Every row gives one point. Before rounding, the points of a table are all equally far from one centre. They may lie mostly on one side of it. Where is the centre, to within rounding?

Points, 10 rows:
[[-37 -30 -11]
 [-17 -48 -35]
 [-34 -34  -8]
 [-18 -27  14]
 [-22 -48 -22]
 [-34   2   0]
 [-30 -42 -19]
 [-23 -43  -4]
 [ 19 -43  -2]
 [ 19  22 -34]]
Centre: [ -2 -12 -21]

Points:
[[-16 -25 -34  60 -49   0  24  20 -11]
 [ 17 -14 -14  22 -34  26  22 -28 -18]
 [-29 -14 -25  54 -55 -13  22   4 -28]
 [-16 -27   1  52   1  33  22 -14 -10]
 [-31  -6   4  44 -13 -23  -8  15 -16]
 [  0 -33   0  40  -8   4  11 -18 -33]
 [ -8 -12  22  40 -21 -14  23  12   1]
 [  1 -20  17  33 -51   5  18   0 -22]
 [-35   5 -14  58 -11  -8  23 -22  17]
 [ 11 -23   1  42 -14  -3  19   9 -29]
 [-20 -13   4  48 -15  16  48 -11 -20]
 [-33 -38 -17  26  -6 -11  33 -28   2]
 [-33 -39 -10  47 -14 -14  30   7 -22]
 [-12  -9   2  43 -27 -16  33   6 -35]
 [  9  -3  11  34 -25  18  26  21 -15]]
Centre: [-20 -11 -18  29 -26   8  10  -4  -4]

Points (23 x 20):
[[ 13 -28   3 -24  -7  34  -3  17 -11  -2 -15  29  -7   4 -12 -48  -7  44
   -6  40]
 [ 10 -19 -40 -13 -11   5 -18  33   6  29 -19 -15 -14   8   3 -55  19   6
   15  21]
 [ 19   5  -6 -18  -5  39 -45   5  32   6 -26  27 -25  10   1 -17  10  -3
   14 -20]
 [ -8  18 -17 -30  -8  22 -33  14   7  -7   9  22  10   6   5 -26   0   8
    5  60]
 [ 40 -19  -7 -23   6  26 -15  -3   1  21   0  26   4   4 -17  14   7   3
  -29  31]
 [ 21 -12  -6 -19 -24   1 -17  -3   1  11 -22   6 -24  11 -10 -46  31   4
    0 -15]
 [ 14 -12 -11 -49   8  46 -26  -2   3  36 -14  19 -36   9  -3 -40  -9   4
  -13   9]
 [ 35 -13   5 -44  -3  39  -2   8  23  35 -15  10   2  37   1 -36  -3  20
   43  15]
 [ 20 -22 -14 -23 -14  40 -36 -21 -12  12  -4  33  -8  19  -8 -19 -21  12
   -4  27]
 [-11  -1 -11 -10   0  30 -13 -33 -45  12 -27   5   7  20  -1   0  -9  17
   -4  19]
 [ 29 -17  16 -20 -12  14 -32 -10 -12   5 -16  14 -15  38   0 -21  11   8
   -7  27]
 [ 13 -10  -9 -28 -17  38  -1 -13 -15  45 -35  21  -8  33 -21 -39  -4  42
   15  14]
 [  8 -13 -11 -13  -7  28  -6 -18   1  35 -17  23 -26  36 -11 -49  -7  46
   11  18]
 [  5 -24  -6 -28  21  28 -24  -4   6  -8  -9 -11 -18   3 -52 -30  27  31
   -7 -17]
 [ 21 -12   7 -25  -5  37 -48 -27  24   0  10  11 -18  -6 -13 -22  -3  41
   -7  16]
 [  6  -5 -10  -4  16  21 -18  16   3 -12  -1  12 -37   0  22 -46  24  24
   14  -1]
 [-13 -24 -24 -24  38  31 -39   7  -9   7  -4  28 -18  30 -15 -20   3  13
   22  11]
 [ 24   8 -12 -28 -21  14 -17 -23  16   9   3   9 -30  -3  10 -21  20  11
   32  40]
 [ -1 -15 -17 -20  -8  42 -52  10 -19  23 -39 -25  17  20   2 -36 -17  16
   24  16]
 [ 10 -14 -29 -10   4  53 -40   0   9  16  -7  13   1  20  22 -42 -19  24
   25  31]
 [ -9  -8 -11 -28  -9  38 -17  -1  -3  20 -17   5 -42  -4 -10 -55  27  -8
    1  33]
 [  8 -29  -7 -33  -9  30 -32  -3   4  12 -22  24  -9  25 -17 -10 -30   6
   43  -3]
 [-12   1   6 -35 -23   9 -35  -9  -1  16 -15  48  -9   2  -1 -16   3  13
   24  19]]
Centre: [  5   4  -4 -14   4  30 -12   9   5  19 -10  -5   0   1 -16 -16   3  17
  12  13]

Points, 27 rows:
[[ 14 -26  32  -9  17 -54   8  -7 -40   2   5   9  33  18  17  -9  18  17
   -2 -42   1 -14  13  39]
 [  1 -24 -33  28 -43 -20   0  21 -32   7   3  13  -1  39   1 -16  27  -6
  -22 -32  -1  -2  -2  -6]
 [ 10  -5 -37   6   9  19 -24  20   5  37  27  45  -6  16 -14  31  27  20
   13  -7  26 -10  10   5]
 [ 14  11 -11   1 -22  -2  32  -1 -26  26   2  26 -14  47  49 -55  29  13
  -42 -26  14  -7 -16  -9]
 [-16  12   8  27  21  -8  -3   0  -7 -11 -30   6  37  50  31 -34   4   0
    4 -10  40  -9 -16 -17]
 [ 11   0 -12  41   9  -1  34  -1 -43  36   5  10  19  10   3  28  36  24
  -24 -19 -16  11  13  15]
 [  0  16 -16   7 -40  19  10  -2 -15  11  -1  32  31  39  14  -1  11 -20
   -9 -15   9 -31  24  38]
 [ 33  -1  18  34  19   5  11 -13  -7  11 -16  -4   5   6  -1 -13  40   7
   19 -34  -9   3  45  -4]
 [-13  14  10 -20 -26 -33   5   6  -4  28  18 -12  16  49  12   5  -2  -3
  -24  38  11  12 -25  -4]
 [ 20  22 -28 -21  19  27   1   6 -19  25  47  30  10  22   1 -41   9 -10
  -11  -2  43  -6  24 -31]
 [  0 -35   4  -2   4  -7  20 -26  -1  51  20  31  26  41  35  38  35   7
  -24  -2  -4  31   7  -4]
 [  5 -35   3   9 -11 -31  21  33  -7  34   4   3  25  33  23 -15  46  -9
   27 -24   6  12  -7   2]
 [-10   6 -23 -30  -8 -28  -7  19 -21  21 -15  20 -22  49  44  -2  49  23
   18 -20  15  -7  14  12]
 [ 44  18   8   1  -4 -21  11  15 -46  29  20   3  23  20 -22  -3  16   7
  -19   2 -19   6   8 -36]
 [ 17  -8 -17   2   1  -6  12  47 -26  24  -2  -8   0  53  12 -20   6  28
  -17 -28 -26  10   9  -3]
 [ -4  20   5  19  12  12  30   9 -47  37  27  19  13  12  -1   9  23 -14
   18  13  -2 -11  33  11]
 [-20  11   9   6  12  17  10 -31 -47  43  27  50 -10  31  18 -10   4  -2
  -32 -51  11  -6  11   6]
 [ 52 -25   8   1  -9  14 -13  37   5  23  17   6   0  31   4 -26  23  25
   -2   9 -12 -33 -15   7]
 [ 24  19   5   9   8  19 -20 -10 -44  16  -4  33  -8   6 -23  10  22  16
  -36 -50   5  28  20   1]
 [ 20 -22 -15  -2   8 -18 -25  26  -7  25  -7  44   8  26 -26 -13  12  38
   16  -1  -6  19  24   9]
 [ 29  -8   0   4 -23   8  18  -4 -30  37  18  44  25  28 -26 -39   5  17
  -21 -39  15  -8 -13  -3]
 [ 35  -5   0  -3   4 -11  18 -20 -25   3 -24  24  29  55  32 -11  57   6
  -17  29  34 -16   9 -15]
 [  3 -30 -10  11  28  30 -25  18 -49  29  -9  -1  14  29  15 -26  24  -2
   -7  -1  46  -6  18 -12]
 [ 32   5 -31  15  -6  -8  18   1   9  48   2  -5  12  -3  43   7  21 -11
  -19 -40  28  24  30 -15]
 [ 28   6 -11  -5   0 -35   8  35 -21   8  15  10  -6   6   3 -59  16 -23
   23  -7  19   9 -19   6]
 [  9  24  -3 -13   0  -6  -5  -3 -23  35 -10  30  15  36 -24 -12  20  18
   46 -22  15 -14 -10  16]
 [-22  11   5   3 -19  -5   2  25 -34  36  14  12  -9  15 -16 -14  60  22
  -25   4  -9   4  16 -29]]
Centre: [  8   1   3  -2   9  -7  -4  -5  -7  11  13  19   5  14  20  -8  19   6
 -16  -8  13   0   1   2]

Points (27 x 24):
[[ -8   0 -35  30 -27  -6  19 -17 -28  18 -14  14  10   0 -28  26  -3  16
   22  16  37  21 -11   4]
 [-24 -12 -28  47 -17 -46   5 -14 -25   2  -9  -4  46 -11 -23   9   0   5
   -2   2   7   2 -28   2]
 [-18   6 -16  48 -17  -6  14  -4 -45 -18  -8   5   9 -12 -33   5   1   0
   40  18 -21   6   1  24]
 [  3   7   4  58  -3   8  -8   2  -4 -20 -60   5  23  -2 -14  29  -4  25
    1  -1   2 -11  -8  13]
 [-31 -17  -2  49  12 -11  -2 -11 -32 -30 -31 -29  20   3 -22  12  24 -16
    1  20   0 -24  -4   3]
 [-15  -4  -6  16 -28 -10  -9 -12 -39  10 -13 -33   6 -24   3  -5  -4  -1
   21  33 -18  -8   2  -2]
 [-35  25 -21  40  -5 -10  17  -2  12  17 -17 -31  32   7 -12   3 -13   6
   10  17  12  13   0   7]
 [-39   5 -21  34 -12 -21  24 -29  -9   8 -43  -4   9 -24  -3   2   4  -1
   50  29  10   6  20   1]
 [-31   6 -37  26 -19 -18  -3 -33  -7 -15  10 -19  15   2 -17   3  -5   7
  -10  13   7  16 -14   7]
 [ -4  24 -29  29 -30 -29  17 -23 -21  -5  -4  -7  14   4 -22  30  -5  -1
   17  42  14  -1  -8  14]
 [-27   8 -21  23  -9 -11 -16  -8  10  -1 -16 -23  36  -5 -22   4 -20   1
   27  26  -2   7 -30  21]
 [-54  15 -19  55 -44 -11 -10 -36 -35 -12 -28 -13  20  -7   8  11  -6  -2
   -3  17   3 -18   9  -2]
 [ -7  23 -18  36 -13  -8  -4 -11  -7  14  -6 -20   9  19 -13  19  -3 -39
   26  -7   3 -19  12  -3]
 [-30  -5   2  23 -19  15   1 -50  -1  12 -18   1  20   4  -4  25  -4  13
   22   9  -5 -14 -26  -9]
 [-16  25 -23  57   5  -4  15  -2 -20  47 -20 -22  30 -10  11   5  19  -4
   22  18  30  -7  -7 -12]
 [-18   9 -12  57  -4 -18 -14 -10 -24   8  13 -32  21   4 -17 -21  -5  20
    7  22  31  -2   2   0]
 [-17   8 -24  24 -34 -26 -16 -21 -14 -24  -3 -13  17 -21 -15   5 -16 -15
    3  -3  24   6 -21  17]
 [-13 -16 -12  35  -7  -8   7 -14   8  -1  -1 -33  -5   6 -12  23 -19   6
   22  -3   6  -8   2   2]
 [-44  -2 -37  60 -25  -9   1 -23 -37 -12 -16 -17  12  -3 -27   9 -29  14
   21   1  31 -25  -6   6]
 [-23 -26  -9  50 -39 -10  23   4  -6 -33 -29   9  20  11 -11  23  11   6
    3   7  19 -12 -23   7]
 [-23 -10 -11  15 -16 -22  -4 -32  -9 -22 -28 -23  24 -10  -5  -6  -9  32
   20  20  26  16  -4   2]
 [-34   2  -9  23  -4 -19  13   0 -10  -3  -8 -24  -7   6 -22   3   8 -21
    5   7  30  12  -3  15]
 [-35  16 -29  35  -1   1  17 -24  -6 -13 -25 -24   7 -14 -21  22  37  14
   21   0  21  10   8  13]
 [-14   7 -21  56 -16 -25 -19 -16 -13 -17 -21 -30  27   3 -19  24 -21   1
   12   5   4 -28   8  25]
 [-34  20   4  45  10   0  19 -39   5  13 -20  13  13  -2 -18  10   1  -2
   37  20  34   4  -9  -5]
 [-34  -2 -32  22  -9 -11  26 -18 -11 -18   0 -10  16   4  -4  41  -3 -23
   18  21  -4  10  -7   1]
 [-25 -33 -18  33 -14  -8  15 -26 -11 -10  -7  15  13 -11 -29   2  -1 -13
   25   4   4   4 -17  24]]
Centre: [-21   9 -24  33  -5  -4  -6   0 -18  -7 -20  11  18  -7   1   4   5   6
  17  14  14 -18  -4  -8]

Points (30 x 24):
[[ 35  -7 -14  14   6  13 -34   3 -14  41  21 -14   2  31   3 -24  21  26
    3   7  16  12 -10   3]
 [ 26  -5  -8  24   9  10 -49   4  -5  15  23  -6   8  25  -5 -18  36  12
    6 -11 -23  23  -9  16]
 [ 27 -18  -8   4  30  15 -48  -2 -11  20  -1 -14 -13  12   2 -14  39  12
   -3   0 -13  19 -24   4]
 [ 20 -25 -26  20  -3  21 -42  14 -11  32  21  -4   1  32  24 -11  16   3
    0   3   8  28 -16   3]
 [  5   6  -9  10  15   7 -23  21 -15  25  12   6   3  15   7  -7  34  23
   19 -11  -3  43   1  -1]
 [ 19 -12 -11  19  -1   7 -45  -3  -4  38  21 -14  -9  25 -11  -9   9  20
    6 -11 -17   8 -20  36]
 [ 17  -1 -21 -10  12  28 -60  -1 -11  20  -2  -3  -5  27   0   8  27  13
    2  10  -6  30 -25  10]
 [ 21   8 -38  16  -9   9 -39  10 -14  21  13 -11   1  15  27 -17  37  10
    3   0   6  21  -7 -11]
 [ 27  18 -19  24  12  24 -45  21  -2  17  14 -14  -1   7  15  -4  31  17
    0 -16   1  29 -22  -1]
 [ 11   4  -6   2  14  25 -36  -6 -21  35  12 -26  -3  34   0  12  21  19
   11  -4 -12  24   0  19]
 [  6   6 -21  18   2  38 -42   4 -20  42  11   0   0  30   5  10   9  17
    0   5  12   5 -35  22]
 [ 36   7 -20  36   8  16 -42  20  -6  28  23   1  -7  30  27 -15  14  14
    6  -1 -15  17  -1  13]
 [ 23  -1 -12  23   2  22 -46  13 -32  16   6 -13   3  29   4 -14  24   6
   -9   6  -9  21 -23  22]
 [ 27  -2   6  22   2   7 -52  -2 -17  42  35 -13 -11  21   9  -4  15  -2
   16  -1  10  15 -23  20]
 [ 24  -5  -7  28  -4  25 -41  11 -27  21  16   2  -7  13  10   2  32  28
  -10  19   4  16 -10  -3]
 [ 30  15   8  18  10  18 -49  11 -13  23  28  28 -16  24  12   6  37  18
   -5   7   2  17 -10  21]
 [ 21  -6 -15  24   4   7 -50  16  -6  28  27 -21 -14  16   7 -15  31   9
   11   6  -9  19 -19  20]
 [ 22   9 -31  -2  13  24 -36   8  -4  46  -7  22   8  25   9 -16  42  15
    3   4  -8  18 -23  17]
 [ 12   7 -13  12  11  13 -35  20 -15  34  20  -8 -12   1   8   4  34  30
   -1  -4 -24  23 -21  13]
 [ 28   2 -14  23   4   0 -42  20  -7  17  38  -2   6  33  -5   1  37   8
    3 -16   5  13  -8   1]
 [ 43   9 -22  16   7  27 -32   1 -27  22   3   5 -16   6   6   4  18  18
   20   2 -13   8   6  -8]
 [  9  20 -25  16   9  29 -33   3  -6  33  18 -18   0  24  10 -19  32  13
  -11   9   9  11 -12  11]
 [ 24  -1  -8  30  18  24 -41  11  -3  28  31 -20   1  33  10  -6  23  19
   -8 -18   5   7 -18   0]
 [ 20   3 -17  30  -3  11 -33  12 -10  24  34 -15 -12  17  -5  -7  34  13
   -5  -1 -10   7 -22   7]
 [ 31   4 -23  21   1  14 -35  10  -9  26  27  -8   2  13  26 -23  32  27
   16 -11 -15  24 -13  13]
 [  8   1  -8  18  -7  25 -13   8 -32  27  26 -15 -10  23  14 -19  26  16
    4   8  -2  13 -13  21]
 [  4  24 -17  24  13  21 -27  -8  -3  20   2 -16  -5  23   6 -14  24  13
   20  -6 -20  29  -4  12]
 [ 30  -5 -25  20  12  21 -44   8 -21  22  24   1   1  23  36 -16  30  18
   -6 -20  -2  12  -7  29]
 [ 36  17 -22  20  21   0 -50  -5 -21  25   9  -8   2  21  10 -19  26   5
   -2 -19   0  17  -7  13]
 [  6   9 -19  21  23   9 -46  15 -14  31   9  -9 -20  22   3   4  20 -18
    9   5  -1  18 -21  26]]
Centre: [ 17  -1   0   3   1   6 -26   3   3  16  -2   5   4  17  21   4  18   7
   9  -3   1  -6 -13  14]

Points:
[[-33 -28 -13  -3  11  36 -24 -31 -20 -23  14  23  11 -11 -10 -18  56   4
   23   1  -8  22 -14  19]
 [-18 -25  38   4  -5  16   6 -26 -39 -17  11  29  -7  -1  -2 -19  20  34
  -22 -19 -16 -13 -16 -16]
 [-33 -26   4   6 -12  40 -23 -20 -28 -60  12  27  18   5   1 -12  24  16
   -8  32   1  14   0  14]
 [-14 -22  24  19  20  51 -45 -26 -29 -23 -21   3  -1 -10 -31 -22   3  23
  -30   0 -17  35  -8 -13]
 [-20  -5  -8  24   8  26 -57 -10  -9 -49  -3  55 -12   4  -3 -36  22  34
  -13   9 -19   6 -30 -18]
 [ -5 -16  -8  43  -8  29 -12 -54 -36 -32   3  52   0   7 -32  -2  44  -4
  -17  -9 -14  29 -29 -24]
 [-17 -13 -12  28 -12  50 -54  -9 -20 -32  36  37  -2 -17 -17 -16  28  11
   14  26   9  35 -10 -12]
 [ -4  12 -19  14 -19  16 -15 -25 -10 -31  21  20 -17  -2 -12 -16  41 -15
    4 -39 -12  36  -9 -35]
 [ 12 -26  -1  10  -4  23 -20 -35 -46 -34  17  -1  20  -7 -33  -6  54  40
   10 -31 -14   7 -15 -39]
 [-31 -14  10   7  12  22 -57 -12 -33  -8  15   8  -8 -24  -7 -28  21  17
  -20  12   2  49 -17   0]
 [-23  22 -13  15   9  35   5 -18  -7 -28  -3  30  -4  27   9 -33  12   8
   -7   6  -3  -3   7 -39]
 [-29 -16 -19  14  14  14 -35 -30 -29 -46   2  17   1 -10  14 -17  53 -14
   11  -3   2  32 -34   4]
 [ -4  14  -7  55 -16  18 -14 -34  -8 -34 -23  35  -5  13  -1 -18  34  38
  -14 -10   6  22 -15 -45]
 [ 15  -5 -12  27  16  42 -27 -36 -34 -20  -2  26  21  10  12 -14  28  29
   -3   1  36   5   7  -3]
 [-53   5   8  15  11  41 -29 -48 -21 -32  27  34 -10  -6 -14 -14  39  10
   31  15  -4  14 -13   0]
 [-28   6  -2  16  24  37 -45 -17 -20 -23  30  29 -14  -4   0 -31  45  33
  -13  -6 -11  25  -3  -8]
 [-35  -9  -9  30  -4  14 -28 -34 -23 -20 -13  14  11  -4  -6   2  43  32
  -18  15  39   1   3   6]
 [ 16 -31   9  39   7  43  -4 -42 -17 -33 -28   3  11   4 -26  14  60  24
  -16  17   5  17 -22  -4]
 [ 13 -18  13  36  19  -1 -29 -27   9 -51  27  25  -8   9  -2 -25  56   3
  -22  19  10  27   2   1]
 [-31  13 -23  25 -14   4 -41 -39 -29 -30  20  31 -19  -3 -12 -29  32  17
   -8 -15 -17  34  18 -11]
 [-19   3 -11  24 -22  39 -35 -21 -30 -20  14  37   5  31   9 -14  55  10
   -2  12  -3  43   3 -16]
 [-34 -16   3  56  23  39 -24 -33 -23 -36   0  37  15  14 -10  -8  47   5
   -3   4   6   0 -16 -10]
 [-20  12  32 -11  -5   5 -51 -28 -42 -21  23  15  23  24 -14 -29  26  27
  -16  24 -28  -4   9 -11]
 [-48 -10  19  32 -18  10 -49 -38 -46 -24   7  25  -4  30   8 -20  39  18
  -12  16 -15  27 -16  -8]
 [-15  11 -33  35   0  25 -19 -32 -12 -17  13  13 -11  23  21 -39  35   9
  -17   9  -1  32 -15 -17]
 [-11  -7   1   3  30  49 -30 -36  -4 -20  26  12  -5  -8   0  -9  27  23
  -24  38 -20  45   5 -33]
 [ -6   7 -11  -7  27   5 -14 -35 -18 -21  17  -2  21   8 -13 -40  16  25
  -30  38  -2  39 -15  -9]
 [-37  -7  32  21   7  38 -22 -26 -13 -39  -4  40  16  16  -8 -28  18   7
    5  14  29   9 -14  -5]]
Centre: [  4  -7   5  15   2   6 -27 -25 -21 -22  -1  12  -8   4 -16  -2  22  13
  10  18 -11  11 -10 -19]
